Every row gives one point. A path goes straight from each point to the next, and from the last back to the first. The post is the endless flat space through its rows: a point in 2 columns, a line in 3, a plane in 4, and so on, so that a path can go around it. Count how often the path circles the post. Going back the other way cancels.
In the rows, zero is written as 128.

Post, 2 rows:
[[125  99 119]
 [121 149 180]]
Path:
[[113 120 130]
 [ 92 123 177]
 [128 111 175]
 [175 124 128]
 [140 157 126]
 [ 80 132 126]
 [112 130 138]
 [133 151 149]
 [ 99 148 118]
 [ 79  76 150]
 [126 129 222]
 [126 133 182]
 [142 147 190]
 [136 168 189]
 [161 114 103]
 [138 147 172]
 [133 183 162]]
Times around: 2

Post:
[[ 96 136 210 118 144 155  96 150 148]
 [127  78 118 134 124 106 189 163 154]
 [ 63 137 148 121 143 100 116 152 147]
 [171 135  90 105 137 163 136 153 122]
 [165 112 106 155 127 102 139 146  78]
 [175 136  78 114 169 121 175 136 119]
 [161 143  80  75 132 123 115  99 145]
 [100 139  97 161 160 111  97 105 121]]
Path:
[[105 102  79 120 127  85 103 138 125]
 [141 157  67 173 208 152  97 134 156]
 [170 160 139  31  95  96 125 137 152]
 [148 138 101  72 125  84 163  96 152]
 [145 120 125 109 121  84 148 110  92]
 [ 99 129 115 176 150 153 185 223  92]
 [102 188 130  83 144 120 158 164 172]
 [115 119 182 153 138 157 133 189 189]
 [152 153 113  84  80 111  84 110 102]
 [ 98 122 101  92 122 161 155 160 148]
 [140 125 107  53 141 135 110 113 126]
 [154 118 131 124 169 160 145 202 133]
 [113 119 130 137 153 110 111 167 135]
 [132 104 131 128 145 107 139 148 122]]
Times around: 1

Post, 17 rows:
[[157 127 161 105  93 114 146  91  97 151 114 104 168 162 146 150 142  91]
 [141 181  86 159 113  94 134 129 170 152 119 151  80 164  86 100 153 187]
 [141 135 142 115 133 106 130 115  83 123  89  99 111 147 131 102 108 153]
 [159 117 138 140 118  85 150 138 140 157 159 159 178 149 129  61 152  95]
 [110 179 161 139  92  99 105 140 120 170  82 111 138 158 100 110 154 177]
 [162 164 184  71 139 119  89 120 118 123 122 146  77  95 114 125  89 144]
 [173 127 123  98 124 113 116 158 153 106 145 109 123 154 113 124 130 106]
 [128 129 115 122 164 171 104  90 132 113 102 127 137 152 133 102 162 109]
 [154 124 163  77 108  93 109 107  87  94  54 143 111  93 113 119 123 148]
 [ 61 127 129 180  42 164 204 142 188 168 118 137 158 146 137  94 126 126]
 [187 168  94 148 154 152 151  98 143 105  89 110 175  72 126  76 137 117]
 [187 128 175  66 147 100  73 105 150 161 212 114 155  84 133  75 117 185]
 [140 121 129 175 101 149  86 142 137 107 115 178  94 143 129 152 135 132]
 [134 120 118 110 124 132  94  93 109 179 113 115 143 129 109 114 125 113]
 [191 132 137  90 154 105 114 135  87  84 167 137 165 149 114 122 127 128]
 [149 132 127 123 114  78  83 106 125 129 100 128 177 162 109 145  84 149]
 [132 130 166 139  64 134 149 131 142 167 112 120 133 187  98  99 124 172]]
Path:
[[ 76 149 148  89 152 117  96 129 138 157 171 186 144 133 112  62  98 168]
 [185 161  73  90 189 119  85 109 104 139  68 119  88 102  76 145 116 160]
 [132 152 130 146  79 178 197 105 152 122  96 148 121 150  86 175 204  96]
 [197 135 130 152 101  93 134 105 168 105 128 112 118 167 115 120 115 145]
 [108 184 149 164  97 131  78 158 124 124  76 144  89 123 172 162 163  82]
 [200 125  91 104 116 124 155  67 119 144  99 138 164 148  86 118 109 157]
 [189 192 163 109 123 101 133 111 148 156  65 133 172 100  97 153 160 114]
 [138 147 127 120 124 122 104 117  94  45  82 116 160  96  99 141 144 123]
 [164 106 167  90 107 110  66  69 105 181 148 147 120  97 126  58 104 158]
 [122 126 110 108  87 112 109 173 145 156 103 157 168 175  80  90 146 117]
 [ 99 118 115 109 114  97 127 116 104 182  51 123 100  71 134 105 148 156]
 [167 135 157 108 141 132 138 133 105  96 126 101 162 100 105  96 150 120]
 [134 223 159 139 108  96 138 105 113 176 126 104 206 124 104 121 105  85]
 [141 181 153 170  39 177 117 173 142 126  98 105 129  73  82 144 135 156]
 [191 134 192 103 125 112  65 113  90 107  92 158 155 138  98 173 167 121]
 [139 155 117  88 136 134 147 129 118 127  77  96 139 162  94 108 125 182]
 [207  86 147 100 121  89 105  89 122 124 109 140  91 153 140 104  92 145]
 [165 148 117 154  66 123  98 107  87 100 153 147 143 126 104 119 142 210]
 [116 171 118 144 145  95 122 104 153 148 125  92 154 122 112  86  67 180]
 [139 130 129 128  94 126 136 105 152 169 102 140 136 146  88 110 105 160]
 [ 92  83 156  97  69  97  96 130 152 169 122 120 164 181 135 125 135 150]]
Times around: 1
